Every row gives one point. Each copy is the shape, with its points in the same order, turned, moved and blurred by noise. Some copies are also mirrored. Which?

Shape (5 x 2):
[-35 0]
[-21 7]
[-5 52]
[47 -4]
[24 7]
Copy 1 (5 x 2):
[-52 6]
[-36 2]
[-13 -40]
[28 26]
[8 12]
Copy 1 is: mirrored
Copy 2 (5 x 2):
[-32 15]
[-21 1]
[-34 -50]
[41 -22]
[17 -25]
Copy 2 is: mirrored
Copy 3 (5 x 2):
[37 3]
[17 7]
[-11 36]
[-37 -28]
[-24 -10]
Copy 3 is: mirrored
Copy 4 (5 x 2):
[1 38]
[-10 26]
[-56 16]
[-8 -45]
[-18 -20]
Copy 4 is: mirrored

Shape (10 x 4):
[-15 -6 -7 10]
[-11 -5 -8 3]
[21 16 -17 -7]
[-4 -7 -5 -3]
[16 -14 -4 -10]
[-4 -9 -17 -1]
[-13 -2 -21 -15]
[-41 1 52 -27]
[-23 3 52 -17]
[15 12 -12 4]
Copy 1 (10 x 4):
[-16 -4 -14 2]
[-12 -4 -6 3]
[17 14 0 28]
[-9 -6 -1 10]
[8 -14 8 16]
[-10 -8 -9 14]
[-24 1 1 24]
[-27 6 40 -41]
[-10 2 37 -40]
[11 10 -8 15]
Copy 1 is: mirrored
Copy 2 (10 x 4):
[-12 -2 -19 15]
[-3 -3 -20 6]
[22 23 -24 -1]
[2 -5 -13 2]
[23 -6 -6 0]
[4 -5 -27 3]
[-6 0 -26 -17]
[-38 1 47 -13]
[-19 4 44 2]
[17 20 -20 11]
Copy 2 is: only turned
Copy 3 (10 x 4):
[-22 -10 14 16]
[-19 -9 9 9]
[19 -2 18 -7]
[-14 -7 4 5]
[8 -9 -11 10]
[-9 -19 8 5]
[-15 -15 8 -12]
[-60 41 -22 -3]
[-42 47 -20 9]
[12 -2 21 5]
Copy 3 is: mirrored
Copy 4 (10 x 4):
[6 7 -8 12]
[6 8 -8 4]
[-22 -16 -20 -13]
[5 3 -5 -2]
[6 -15 -2 -16]
[8 -1 -20 -4]
[2 17 -24 -12]
[4 43 52 -14]
[-1 25 52 -7]
[-15 -13 -15 0]
Copy 4 is: mirrored

Shape (9 x 6):
[14 -40 -9 23 38 -3]
[6 33 2 -21 -33 -11]
[-50 37 26 -6 -7 19]
[9 15 41 -49 -21 29]
[-47 -27 30 -5 38 26]
[31 -36 28 5 -24 23]
[-20 -6 -16 -8 38 44]
[-13 -40 -30 -23 -26 36]
[-6 17 -12 4 -14 -39]
Copy 1 (9 x 6):
[16 -38 -10 28 38 26]
[4 6 -7 -15 -42 -15]
[-44 22 37 -17 -7 -8]
[-10 -7 12 -58 -35 28]
[-46 -33 33 -7 38 29]
[21 -30 12 6 -25 60]
[-39 1 -18 -6 40 36]
[-45 -29 -35 11 -27 48]
[2 -9 -6 17 -16 -34]
Copy 1 is: only turned
Copy 2 (9 x 6):
[-24 -37 -20 35 2 -14]
[25 37 6 -12 0 -19]
[-17 40 48 4 3 17]
[45 -4 53 -8 -4 18]
[-36 -20 41 17 19 39]
[43 -20 -6 46 -8 8]
[-38 -23 12 -5 -31 17]
[13 -2 -34 -5 -15 46]
[-6 33 -13 3 18 -29]
Copy 2 is: mirrored
Copy 3 (9 x 6):
[23 -45 -9 3 37 -3]
[-11 19 -10 -10 -37 -31]
[-27 47 -29 -25 0 24]
[-7 31 40 -23 -29 8]
[-5 -3 0 -41 46 43]
[45 -19 18 -9 -29 14]
[-33 -17 -1 11 28 35]
[-20 -49 -2 -23 -33 29]
[-4 -3 -39 -16 -8 -41]
Copy 3 is: mirrored

Shape (13 x 9):
[-4 14 5 33 6 -26 -34 4 -30]
[16 21 -4 12 2 -14 10 16 -13]
[21 35 23 28 -19 20 -4 10 -26]
[23 -20 54 32 -3 15 -49 -3 29]
[-8 1 7 -8 7 8 -1 -29 27]
[28 -25 -16 21 -36 -40 13 11 -23]
[3 -20 22 3 22 22 -7 14 -3]
[27 3 -15 -28 -42 -12 -31 -34 -31]
[-13 -6 -9 -33 17 23 -16 15 33]
[-2 -5 19 -25 27 -44 -31 -6 -6]
[37 36 -7 15 5 23 -13 -32 -20]
[-8 -5 -10 -15 -5 -10 9 -7 18]
[1 -28 4 -16 -1 23 5 -14 -4]
Copy 1 (13 x 9):
[21 -2 -2 38 21 -47 -10 7 -3]
[13 1 -6 6 -7 -26 27 24 5]
[28 27 6 28 -27 -26 16 18 -24]
[56 4 33 41 -34 5 -40 -4 27]
[5 8 27 -13 -1 2 -7 -31 21]
[0 -57 -7 20 -36 -50 10 21 12]
[23 -10 29 7 5 14 -8 22 -2]
[8 -19 -29 -16 -31 -45 -29 -19 -26]
[-6 6 4 -25 8 34 -22 10 19]
[28 -15 12 -24 27 -44 -37 10 22]
[42 12 -18 7 -9 -15 16 -29 -19]
[-14 -8 5 -18 -7 -12 -3 0 23]
[3 -25 23 -15 -12 13 -6 -3 -14]
Copy 1 is: only turned
Copy 2 (13 x 9):
[-10 9 3 22 5 15 -48 30 -33]
[17 23 -2 8 -3 10 -6 21 -20]
[14 20 21 21 -36 45 -19 20 -15]
[-5 -31 36 34 8 30 -48 12 47]
[-12 16 -6 2 9 11 -13 -29 27]
[19 -16 -2 24 -26 -38 -10 13 -36]
[-9 -17 19 -4 15 34 -1 5 3]
[25 -1 -6 -8 -36 -2 -59 -41 -31]
[-5 -5 -20 -41 15 24 -12 -3 31]
[0 11 16 -22 41 -10 -50 -1 -14]
[24 23 -8 27 -14 55 -29 -23 -17]
[-6 13 -15 -10 -1 -12 -8 -10 7]
[-13 -18 5 -12 -5 16 3 -30 -1]
Copy 2 is: only turned
Copy 3 (13 x 9):
[9 1 -4 38 10 -26 -27 17 -18]
[16 6 -8 3 -2 -22 13 11 -9]
[31 18 10 37 -22 14 17 9 -27]
[34 -27 50 37 -16 16 -28 -6 32]
[-10 0 15 -3 11 20 2 -15 32]
[17 -29 -31 15 -33 -44 12 -29 -14]
[23 -34 22 0 13 16 4 10 -4]
[3 16 -22 -11 -42 6 -37 -37 -28]
[-8 -22 9 -38 -11 25 -8 32 28]
[1 -4 24 -19 17 -30 -47 -3 -8]
[38 44 -15 15 0 31 -6 -4 -9]
[-17 -9 -4 -15 -2 -5 8 -10 23]
[3 -34 7 -12 -4 31 2 -21 -5]
Copy 3 is: only turned
Copy 4 (13 x 9):
[2 16 21 23 34 -15 -25 -22 -10]
[25 24 1 -6 16 -3 8 -12 -8]
[18 54 33 4 -1 17 -4 -19 -17]
[0 14 55 48 -29 12 -31 -3 49]
[-12 -2 -9 -2 -38 1 -10 4 12]
[34 -11 21 -15 22 -11 18 -59 10]
[12 -11 29 24 -13 21 1 16 -4]
[20 -4 12 -41 -14 11 -48 -60 -7]
[1 -15 -12 -13 -13 30 -14 36 16]
[10 -26 13 -3 -1 -39 -39 14 -5]
[26 39 -4 12 -25 16 -29 -32 -26]
[-7 -12 -9 -24 -12 -2 0 -4 11]
[2 -24 15 -3 -34 30 -1 -7 -7]
Copy 4 is: mirrored
